Every row gives one point. To make a cloud, some directions were put in groups of two or more. Within a group, all points are equally far from the middle, so they leave a hole (a ring in 2 directions, a hollow ball in 3). The other directions are filled evenly. Then the cloud was stretched, turned, moved and blurred a little. Count the holes, and give their numbers of directions, smallest first.

Cloud (13 x 2):
[[ 22 -18]
 [  5 -41]
 [ 18  32]
 [-60 -13]
 [ -6 -38]
 [-23  36]
 [ -2  39]
 [-46   5]
 [-32 -29]
 [-36 -43]
 [-32 -47]
 [ -6  58]
 [  5   6]]
Holes: 0

Cloud (22 x 3):
[[ -4  10 -29]
 [-24  19  36]
 [ 20  10 -15]
 [-21 -17   6]
 [-31  53  29]
 [  7  20  52]
 [ -9 -24 -22]
 [ 38 -16  27]
 [-18  31  40]
 [-43  14 -16]
 [-15   3   3]
 [ -3  30  56]
 [-20 -31 -28]
 [ 14  14  21]
 [-21 -16  31]
 [-20 -28   8]
 [ -2  29  -6]
 [  5  15 -10]
 [  5 -60  19]
 [-16  29  22]
 [-11  46 -10]
 [ 11  -8 -10]]
Holes: 0

Cloud (32 x 4):
[[-20  30 -27  19]
 [  7   1  -1  45]
 [  8  -5  36   8]
 [-30  -6   3  38]
 [ -2  -4  12 -21]
 [  4 -11  28  13]
 [ -4 -14  13 -11]
 [ -1  -9   5  43]
 [  7   5 -39  33]
 [ 14  12  18  32]
 [ 13  -1   7  42]
 [  6  43  18  15]
 [  5  28  -8  27]
 [ 21   3 -17  -5]
 [-60   6  13  13]
 [-29  34  20  24]
 [-28   3 -20  -9]
 [-11 -20 -23  -1]
 [-11  40 -12   9]
 [-27   8 -16 -13]
 [-18   6   0 -20]
 [ -9 -29 -37  10]
 [ -7  10 -41  37]
 [-23 -24  -4   4]
 [ 46 -44  18  12]
 [ 28 -16  -1 -13]
 [  8  -7  35   4]
 [-19  15   6  38]
 [ 37  -6 -19  -1]
 [-46  -7  -9  -6]
 [ 15 -44  -5  11]
 [-50  45  -5  30]]
Holes: 1 (2)
